Every row gives one point. A path goes straight from each point to the next, and from the last back to the first. The post is the endless flat space through its rows: a point in 2 columns, a line in 3, a plane in 4, and so on, so that a path can go around it. Count how often the path circles the post. Going back the other way cancels.
In the rows, zero is written as 128.

Post:
[[102 128 136]
 [154 130  92]]
Path:
[[156 123  49]
 [123 156  94]
 [128 155 111]
 [ 97 133  90]
 [122 106  80]
 [150 117 110]
 [153 146 155]
 [132 164 110]
 [129 166  96]
 [162 158 123]
 [ 93 103 195]
 [105  75 136]]
Times around: 0

Post, 7 rows:
[[115 128 114 130 139 106 103 101]
 [129 125 110 187 143 107 182 108]
 [146 156 122  82 131 112 122 143]
 [163 128  85 112  97 140 130 161]
 [131 136 112 171 143 173 169 136]
 [148 127 177  70 120  99  97 157]
 [155 127 122  98 155 109 106 172]]
Path:
[[124 168 186 140 193 104  88 116]
 [189 152 117 108  91 141 152 117]
 [123  71 144 146 168 114 114 146]
 [107 106 139 132 145 126 162 139]
 [161 113 124 117 121 142 132 159]
 [177 166 167  93 102  52 137 121]
 [166 167 123  98 134 177 110 169]
 [151 115 154 124 157 150 110 162]
 [155 108  62 125 160  49 145 112]
 [114 128 104 108  78 109 114  94]
 [183 127  57  98 122 141 140 122]
 [164 167 114  89 114  89 101  85]]
Times around: 0

Post (11 x 12):
[[129 101 127 105 139 159 110 110 141 147 130 200]
 [ 84 112 167  91 100  94 183 149 102 125 184 117]
 [141 159 184  93 110 189 177 131  78 151  96  99]
 [111  90 167 142 125 165  94  92 121 151 134 172]
 [ 79  64 115 134  33  99 155 120 173 127 139 152]
 [115  61 159  93 136  86 101 107 120 162 104 133]
 [132 118 181 110 134 167 125 145 110 110 134 127]
 [101 101 125 150 181 111  65 170  72 149 137 155]
 [161 125  75 158 146 114 102  70 116 118 169 124]
 [133 120 144 141 114 133 113 138 135 168 150 143]
 [148 110  95 183 154 112 140  96 149 137 143 157]]
Path, 25 rows:
[[111 143 112 152 155 170 146 157 121 107 139 172]
 [115 141 116 122  89 126 143  75  96 135  99 168]
 [130  69 149 166 114 104  95 130  98 117 137 170]
 [151  79 101 115  88  94  98 117  95 136 112 154]
 [127 131 143 116  79 106 147 105 132 157 111 172]
 [105 113 147 171 128 138 156  98 144  88 169 153]
 [113 112 142 132 129 104 173 121 198 169 164 147]
 [125 120 127 169 120 103  82 103 117 194 119 119]
 [137 139 103 110 111 101 148 105 135 132 153 159]
 [ 99 139  84 141 122  88 203 115 152 155 101 127]
 [100 143  91 137 107 104 155 134 152 105 174 126]
 [114 138 124 121 153  81 145 144 121 122 174 174]
 [121  74 223 141 137 118 101 127 103 158 106 184]
 [136 117 170 129 145 148 183 119  86 145 155 157]
 [136  66 125 145 115 125 114  78  96 150 153 167]
 [166  95  91 155 124  73  82 102 144 193 111 177]
 [131 154 135 104 127 171 124 103  87 161 100 154]
 [110 113 128 119  83 104 144 141 134 148 128  98]
 [119  94 142 101 162 105 150 116 125 133 169 116]
 [118  85 165 151 107 119 172 153  91 153 111  75]
 [122  51 143  67 151 120  94 104 122 104 170  93]
 [ 92 118 136 126 138 153 101  87 118 170 116 149]
 [142 139 196  71 119 114 133 120 140 158 117 155]
 [130 134 136 134  74 120  98  85 106 125 200 139]
 [149 154 100 129 134 114 184 113 137 195  94 155]]
Times around: 0

Post (17 x 18):
[[127 139 166 157  72 103 136 129 207 140 109 128 112  95 171  73 130 115]
 [136 122 112 170  72 125 140 146 146 151 127 160 109  55 139  78 112 115]
 [ 83 108 107 143 132 154 152 133 153 142 116  58 149 101  99 170 165 144]
 [107 159 121 160 113 102  94 122 138 168 110  79 100  82 120  92 126 127]
 [159 130 157  82 152 163 112 118 136 119 122 141 146 106 136 179 144 127]
 [132 130 147 180  90 106 137 147 142 151  81 136 140 104 175 121 160  82]
 [190 144 133  71 109 116 101 153  95  67 123 130 103 130 134 175 154 136]
 [147 156 119 159  73 113 114 154 159 139  84 134 159  80 173  90  99 126]
 [152 134 138 104 107 121 122 114  90 127 116 132 115 153 105 181 118 167]
 [117 119 116 133 103 119 134 135 143 143 134 116 131 126 184  87  93  84]
 [145 138 122  94 141 154 120 125 112 117  72 143 112 160 110 142 154 165]
 [129 123 103 194  90 115 122 121 163 125 141 139 160 111 160 106 146 112]
 [ 94 137 134 157 114 196 112 149 166 157 115  70 156 127  75 154 148 118]
 [121 151 152 118 151 169 139 147  83 114 138 129 110 140 130 188 161 194]
 [148 119 149  63 105 172  97 116  85 108 117 125 127 129 136 164 187 184]
 [ 46 104 146 168 153 176 116 120 118  96  99  46 113 118  77 180 146 153]
 [156 104 177 107 146 123 102 174 107 113 121 128 139 133 117 145 149 159]]
Path:
[[ 85 137 146 180 148 139 155 125  92 137 115 107 135 137 140 144 144 158]
 [157 133 145 141 128 164 125 168 134 140 101 143 146  58 126 123 124 161]
 [134 103 143 127 146 135 120 133 128 130 144  96 145  99 113  98 144  82]
 [144 162  75 133 106  81 132 132 122 162  91 134 129  79 117 105  81 152]
 [ 84 112 124 184 137 114 174 121 121 118 110 137  88 127 118 170  99 118]
 [ 98 103 145 124 127 155 148 147 128 136  98  99 128 142 139 160 125 159]
 [156 126 101 183 157 110 122 134 126 130 134 117 136  89 163 168 151 104]
 [ 96  77 181 117  91 126 155 128 162 147 106  96  85 182 150 169 192 118]
 [ 79 171 115 145  84 101 132 137 173 204 100  94 107  79  91 119 129 134]
 [143 170 191  89 111 162 137 126 128  77 131 171 112  89 153 116 147 167]
 [ 81 147 166 162  90 126 131 110 103 102 136 108  97 101 122 137 201 142]
 [149 148  99 138 129  88 149 128 109 179 113 100 136  52 106 129 188 136]
 [137  87 101 195 158 138 148 133  47 131 138 192 143 138 156 149 136 104]
 [ 82 101 196 153 121 137 127 165 123 104 133 116  66 155 157  94 159 196]
 [130 150 137 149 108 149  93 132 129 111  59 115  84 132 136 107 171 146]
 [159 126 105 150  45 141 112  56  73 168  97 127 122 107  93 114 123 165]
 [149 108 134 160 120 130 118 128 110 121 157 157 190  95 109 160 104 139]
 [103 109 121  95 134 116 114  93 129 194  93 146 116 117 120 117 172 118]
 [136 117 168 120 134 159 106 199 140  90 104 102 141  66 141 183 110 119]
 [121 146  61 112  85 170 111 121 197 162 137  88 153  79 152 149 157  68]
 [116 126 198 137 163  88 103 165 127 111  89  95 158 143 130 159 172  70]]
Times around: 0

Post (17 x 18):
[[156 153 141 126 170  92 136 194 148 126 137 117 135 149 144 149  98 115]
 [113 129 114  85 162 128 128 124 124  80 124 142 167 107 116  98 132 125]
 [167 171 118 191 140 108 121 178 140 125 119 104 123 131 123 120 131 154]
 [154 140 167 153 157  92 136 164 125 127 153 107 144 162  89 161 110 160]
 [140 118 110 101 137  77 125 116  98 132 146 150 166 151 137 107 149 120]
 [121 150 138 146 152  78 162 183 124 141 150 103 131 122  90 161 135 105]
 [150 138 151 154 176  87 133 168 162 102 126 115 151 147 109 110 150  98]
 [101 136 129 138 131 191 132 102 114  97 104 117 115 144 174 127  88  92]
 [ 97 109 121 149 125 180 119 103 137 122 128 180 139 120 165 132 122 114]
 [ 77 144 137 134 126 155 115 143 107  76 142 125 109 130 163 140 136 137]
 [130 103 148  91 121 131 151 133 126 121 119 140 118 126 120  97 133 140]
 [121  99 125 140 142 129 124 192 110 115 158 107 169 144 112 119 148 125]
 [ 97 114 106 114 153 181  84 121 115  86  68 165  89 130 142 141  98 106]
 [ 95 115 134 155 100 197  65 122 123  80 140 169 105 112 165 123  60  78]
 [151 141 111  67  96 122 138 131 141 115 122 127 162 136 108 121 156 118]
 [107  71 111 140 116 157  86  97 124  78 119 114 103  92 162 145 123 100]
 [ 89 108 114  82 101 104 129 118 142 123  96 144 173 128 117  97 113 131]]
Path, 31 rows:
[[170 164 103 141 214 115 168 135 110  82  96  88 146 117 190 148 119  36]
 [ 90  90 159 169 178 130 160 124 128  84 145  99 117 108 153 186 121 127]
 [115  69  86 118 178 150  88  99 141 100  45 148  97 120 106 138  70  80]
 [124  45 124  75 119  63  81 141 152  86 143  90 127  98  92 139 184 104]
 [ 97  96 117 140 153 182 115 143 153 100  80 112 149  88 138  85 160  84]
 [ 52 148 164  94 214 105 188 179  82  99 149 129 152 121 102 158 160 132]
 [136 157 123 143 180 121 103 182 149  86 105 154 127 136 120 162 135 123]
 [116 118  92  88 120 125 109 166 144  71 120 142 150 130 131 110 133 120]
 [123 161  97  61 197 161 149 155 158 107  99 133 108 131 161 123 121  74]
 [135 132 110 166 111 189  76 143 152 112 122 136  67  70 121 133 126 100]
 [151 135 127 153 149 144 119 192  88 140  89 135  96 142 141 124 152 113]
 [116 144 137 132 151 116 120 127  75 107 125 130 132 155 102 164  95 177]
 [177 115 122 179 159 134  97 172 110  73 151 150 176 163 134  61 143 164]
 [ 93 112 113 129  99 114 140 165 108  99 164  82 129 128 109 123 194 135]
 [ 59 152 133  63  99 117 126 151 114 120 134 137 163 144  74 154  94 120]
 [120 175 115 167 111 129  91 174 126 123 167 129 173 149 152 121 115  72]
 [ 98 170 111 133  78 134 112 207  91 111 158 144 181 157 174 119 152  84]
 [142 190  94 104 134 161 163 137 142  63  96 114 145 111 152 139 156 111]
 [106 124 108 126 167 120 148 107 130  98  52 127 130 163 109 102 147 150]
 [115 105 104 126 149 131 139 104 142 104 151 110 147  86 133  98 143 149]
 [150  68 146 167 187 173 118  82 129 135  76 107  63 100 103 139  96 108]
 [113 145 144 108 134  95 136 121 129 121  96 129 170 103  86 137 125 117]
 [132 228 147 144 153 171 113 163 144  79  86 152 122 168 173 107  31  91]
 [113 154 159 105 144 168 159 126 105  86 145 203 175 152 140 105 144  81]
 [154 145 139 126 124 122 114 132 127 112  97 133 165 162  83 111 157 156]
 [ 98  89 111 154 155 121  86 107  94 135 176 161 116 103 166 138 137 128]
 [145 121 112 114 198 131 107  76 156  71  72 115 130 133  96 136 130  96]
 [107  62 145 115 107 173 129 160 145  88 142 146 116 129 130 102 172 154]
 [120 158 114 139  81 126 140 126 132 105 152 155 186 141 167 102 159 121]
 [164 132 160 128 181 204 124 131 100 101 135 184 114 119 199 125  94  94]
 [ 67 131 134  89 118 139 157 116  82 133  72 140 128 134 112 151 143 128]]
Times around: 3

Post, 17 rows:
[[128 140 112 115 102  95 114 147 137 127 116 168 115 104 197 136 147 156]
 [ 82 134  93 120  52 175 147 145 135 151 169 151 162 117 130 151 103 124]
 [145 186 152 131 142  97 131 143  75 107 102 109 144 146 141 148 142 129]
 [131 128 143 139 155 124 170 157  92 147 159 102 148 115 143 145 104 133]
 [122 142 146 156 172 167 144 154 106 144 123 124 156 159 123 138  79 130]
 [118 123 105  84  76 139 131 164 131 122  85 171 108  84 170 136 143 169]
 [138 113 106 143  86 152 145 138 145 108 106 160 131 121 150 170 117 146]
 [ 85 125  37 132  65 179 164 170 182 121 167 138 132 101 139 128 107 148]
 [154 123  83 102  89 142 142 137 122 119 103 185 109 118 151 130 156 188]
 [133 133 180 127 165 147 121 143 131 146 164  82 146 146  72 159  66 124]
 [105 130 146 111 155 112 149 121 104 123 106  93 152 153 116 130 152 122]
 [111 133 135 131 162 198 132 125 104 127 145 100 126 126 106 141 111 107]
 [126 130 153 137 154 148 129 117  97 151 122  76 158 110 114 112  64 135]
 [115 105  83 126  75 153 122 172 165 101 146 172 142 130 110 126 141 115]
 [142 120 125 119 153 106 112 143  85 139 103  91 133 145 155 165 122 136]
 [111 127 106 122 119  87 114 143  90 102 109 144 109 123 157 155 126 175]
 [144 138 105  92 125  92 142 142 110 103 128 139 116 140 163 135 114 118]]
Path (31 x 18):
[[161 176  71 135 123 145 169 111  94  86  99 118 142 146 146 133 157 123]
 [105 155  97  99  38 133 163 162 151 131 161 176 134  63 142 165  82 134]
 [153 109  99 111  89 161 161 180 118 159 110 173 129 114 159 131 176 125]
 [104 125  96 127 104  79 138 130  66 136 140  91 129 122 165 130  87 162]
 [152 139 189  93 133 139 133 112 129 110 133  87 144 123  88  85  60 147]
 [142  98  72 106 112 151 140 160 120 122 127  96 143 127 157 207 118 144]
 [125 139 181 127 139 123 114 135  41 140  99 178 170 122 150 119 162 110]
 [ 91 126 131 147 158 144 155 110  88 168  83 123 153 106 152 105 112 166]
 [116 138 178 119 149 153 177 132 122 115  78  87 134 132 104 109 141  76]
 [102 140 166 142 143 153  80 166 106 150  84 121 121 116 142 148 154 181]
 [115 114  68  69  59 146 147 144 150  98  73 183 129 123 160 124 170 205]
 [134 137 104  92 111 159 161 142 133  87  64 118 156 123 124 115 104 116]
 [149 130 116 135 143 165 108 132  99 148 140  98 139  66 136 147  90 102]
 [155 140 137 118 116 143 153 165 114 161 115  81 121  97 125 169  97 154]
 [116 141 138 177 163 146 157 146 101 136 135 117 149 138 154 140 169 128]
 [134 134 125  92 128 132 151 150 102 178 143 112 136 108 193 123  83 151]
 [133 113 107 105 139 171 140 133 168  91 132 146 130 134 119 124 169 127]
 [183 178 110 159 115 138 104 166 149  72 118 146 149 162 124 151  71 140]
 [118 149  68 112  67 102 133 166 164  56 104 100 153 162 169 127 191  98]
 [120 105 148  85 111 204 124 144 112 174 118 137 123 133 112 155 132 151]
 [102 126 143 125 111 154 127 142 112 167 127 119 101  54 189 167  98 143]
 [124 119 143 157 132 129 136 173 125 103  68  96 174 143  98 156  58 114]
 [104 156  64 175 137  96 159 119 117 100 121 157 195 184 123  68 190 138]
 [103 179  57  99 112 161 135 186 117 153 173 145  98  40 228 109  82 205]
 [131 132 132 111  55 130  79 144 108 138 110 160 165 135 136 140 115 162]
 [144  92 116  39 119 164  95 158 169 156 185 141 103  61 117 114  94 185]
 [214 119  95 141 137 174 148 108  36 106  92 188 125  98 116 119 128 161]
 [115 140 100  88 128 130 105 117  56 148 123  66  92  79 117 141  89 200]
 [132 148 135 148 153 116 123 184  86 158 135 111 146 177 143 170 162 143]
 [131 159 137 145 113  75 134 140 134  85 131 126 155 146 120 114 120 142]
 [132 143 112 100 140 118 122 171 152 106 156 129 138 139 133 116 140 132]]
Times around: 3

Post:
[[160 149 147 151  98  80 133 139 135  97 143  93 142 126 120 132 181 178]
 [113 117 129 127 119 133 127 140 141 126 130 134 148 122 149  92 157  89]
 [ 78 187 101 139 128  97 164 124 132 103 173 105  86 122  83  86 145 116]
 [112 160 129 151 137 160 139 143 107 114 152 125 106 164 129 163 141 186]
 [145 154 117 149 108 115 145 118  81  63 128 151 195 143 177 117 143 181]
 [115 113 132 110 144 122 128 130 125 124 119 137 117 133 106 112  93 142]
 [115 130 104 136 108 110 148 103 120 101  96 109 130 100 119 130 142 142]
 [101 120 115 184 158 141 133 140 119 155 136 118 131 188 143 179 118 162]
 [133 122 146 131  90  88 150 147 125  85  80 159 156 136 190 125 134 146]
 [134 157 110 112 208 144 167 141 157 123 195 129 126 152 100 116 161 140]
 [102 153 143 128 196 148  86 116 128  79 125 132 118 152 136 118  90 184]
 [102 143 125 155 144  83 107 131 120 155  63 163  98  86 144  97  99 113]
 [118 164 102 110 138 112 115 151 142 119 126 147 147 143 132 131 122 104]
 [ 89 131 137 103 184 150 122 128 155 124 169 143 113 156  73 131 162 178]
 [129 132  54 129 119 151  94 119 179 119 135  98 151 144 130 139 130 171]
 [123 120 133 157 121 102 153 116 144 137 147 149 109  96 109 153 140 134]
 [112 134 126 115 109 181 164  85 161 111 145 115 146 163 108  88 124 109]]
Path:
[[ 88 108 129 130 119 139  84 117 163 132 119  91 185 161 105  74 123 120]
 [106  98 142 130 125  59 172 161 129 157  75 114 153 110 172 133 186  89]
 [148 112 147 155  93 107 196  84 100 125 145  50 141 187 123  62 136 127]
 [143 167 101 102  99 146 145 135 132  57 144 169 148 170 174 150 105 138]
 [ 99 121  82 157 129  98 174  98 149  85 124  90 107 139 114  74  98 178]
 [ 96 145 103 158 159 170 108 151 148 100 186  94 133 123 103 130 155 172]
 [114 140 162 112 121  66 156 116 118 100 130 128 113  95  81 103  99 165]
 [ 89 129 114 127 109  57 153  55 122 124 105 109 169  99  99  94 155 141]
 [156 156 129 125  97 107 156 148 166 130  96 160  50 120 159 186  56 136]
 [163 165 139 150  95  80 130 158 119 125  96 176 124 107 162 153 188 145]
 [159 139 127 143  95 111 155  87 134  80 125 136 147 121 135 143 161 131]
 [134 121 151 126 149 108  95 149 173 140 150 115 117 126  89 141 116  56]
 [ 99  91 124 116 172 165 106 131 147 118 120 125 169 122  96  97  96  92]
 [111 197  67 130 203 190  93 143 163 137 158 159 132 169 134 135  84 188]
 [ 88 117 115 136  88 127 126 100 165 144 133 121 132 143 130 125 131 179]
 [133 132 128 121 114 131 121  79 144 120 154 115 139 130  97 131 151 154]
 [116 160  79 136 212 165 148 107 169 153 122 135 101 170 104 128 132 140]
 [106 125 182 170  82 124 173 103 122  87 119 140  87 133  77 100 125 157]
 [102 121 127 148 111 127 176 135 124 171 138 125 134 119  86  69 143 100]
 [108 170 133 119 126  93  53 129 126 132 138 174 153 104  85  88  90 135]
 [ 96 145 135 139 131 155 166 141 133  59 149  90 110 171 113 126  65 104]
 [143 169 162 123 158 153 164 158  71  56 175  71 137 152 157  72  95 167]
 [ 93 141  98 146 150 123 176  99  99 121 125 150 123 114 157  89 140 165]
 [ 88 117 118 116 152 161  32 115 164 174 136 110 119 143  98 108 159 114]
 [136 129 140 149 123 103 151 150 103  80  61 132 119 180 174 179 118 164]
 [ 71 166 111 172 186  84 223 117 146  66 182 128  64 153  91 102 111 133]
 [132 113 121 125 110 204 143 134 118 135 165 126 191 178 114 111 188 177]
 [126  95 158 124  86  94 116 158 145 108 104 105 176 121 179 134 140 160]
 [124 130 100 115 145 191 146  96 131 106 156  99 142 135 130 140 137 111]
 [155 151 130 146 100 157 167  94 171 114 132 132 105 186 141 173 133 185]
 [130 147 116 129 149 167 106 119 140 100  72 119 148 164 128 149 147 144]
 [ 66  97 116 181 183 148 159 103 130  80 175 112 109 143  80 112 123 172]]
Times around: 5
